Every row gives one point. A path goes straight from each point to the next, and from the last back to the first. The post is the endless flat space through its rows: a point in 2 columns, a line in 3, a plane in 4, and so on, so that a path can go around it. Count how often the path circles the post. Going back the other way cancels.

Post (2 x 3):
-0.007  0.024  0.036
-0.007  -0.041  -0.043
Path (24 x 3):
-0.031  -0.009  0.018
-0.025  -0.046  -0.074
-0.019  0.036  0.000
0.020  0.008  -0.016
0.024  -0.021  -0.017
0.008  -0.052  0.016
-0.061  -0.033  0.056
-0.041  0.020  0.029
-0.044  -0.055  0.025
0.008  -0.089  0.026
0.045  -0.019  0.023
0.012  0.010  -0.012
-0.035  0.043  -0.073
-0.071  -0.006  -0.044
-0.030  -0.008  0.015
-0.015  -0.064  -0.004
0.011  -0.081  0.036
-0.029  -0.053  -0.016
-0.045  0.012  0.009
-0.053  -0.017  -0.090
0.018  0.023  -0.067
0.047  0.032  0.041
0.052  -0.040  0.050
-0.015  -0.036  0.069
Times around: 1

Post (10 x 11):
0.000  -0.007  0.062  -0.005  0.041  0.043  0.051  0.036  -0.048  0.005  -0.041
0.021  -0.031  -0.020  0.034  -0.015  -0.011  -0.040  -0.004  -0.059  0.061  -0.067
0.013  -0.054  0.027  0.090  -0.015  -0.007  -0.063  -0.032  -0.040  0.017  0.012
0.002  0.042  0.024  -0.029  -0.100  -0.020  0.032  -0.064  0.006  0.038  0.089
0.015  -0.018  0.034  -0.051  -0.047  -0.061  -0.048  0.059  -0.069  -0.047  0.041
-0.001  -0.047  0.022  0.008  -0.070  -0.010  -0.028  0.099  -0.046  -0.038  -0.005
-0.019  -0.045  0.086  -0.016  -0.007  0.011  -0.001  -0.005  -0.010  -0.004  -0.067
-0.037  -0.007  0.009  -0.035  0.012  -0.039  0.040  0.030  0.026  -0.030  0.025
-0.072  -0.014  -0.027  -0.059  -0.034  0.028  0.017  0.025  -0.015  -0.090  0.029
-0.003  0.009  -0.054  0.017  0.002  0.055  -0.069  -0.041  0.017  0.102  0.019
Path (15 x 11):
-0.022  -0.024  0.002  0.076  -0.011  -0.037  -0.053  0.015  0.014  -0.015  -0.009
-0.015  -0.010  0.029  -0.014  -0.071  -0.082  0.022  0.066  -0.041  0.025  -0.054
-0.043  -0.043  -0.002  0.017  -0.076  -0.044  -0.014  0.026  -0.017  0.020  0.011
-0.072  0.041  -0.005  0.006  -0.019  0.018  0.019  0.050  0.048  0.016  0.034
-0.026  0.059  -0.015  -0.018  -0.087  0.008  0.038  -0.018  -0.015  0.021  -0.011
-0.066  0.002  0.050  -0.026  0.000  0.056  -0.027  0.016  -0.050  0.001  0.028
-0.045  -0.093  -0.036  0.026  -0.075  -0.024  -0.079  0.012  -0.052  -0.041  -0.035
0.000  -0.041  0.039  0.006  0.028  0.007  0.089  0.008  -0.021  -0.013  -0.021
0.050  -0.045  0.085  0.027  -0.038  -0.047  0.033  0.031  -0.036  -0.042  -0.004
-0.016  -0.013  0.036  -0.057  0.015  -0.009  -0.056  -0.031  -0.019  -0.026  -0.032
-0.026  0.005  -0.007  -0.012  -0.016  0.015  -0.019  0.017  -0.030  0.004  -0.011
-0.043  -0.015  0.039  -0.001  -0.048  0.048  -0.010  0.024  -0.079  0.039  0.009
-0.012  -0.067  -0.004  0.036  -0.011  0.027  0.015  0.042  -0.004  0.053  -0.010
0.006  -0.076  0.053  0.039  0.004  -0.010  -0.001  -0.037  0.058  -0.017  0.038
0.050  0.030  0.016  -0.025  -0.022  0.056  0.018  0.011  -0.036  -0.011  -0.002
Times around: 2
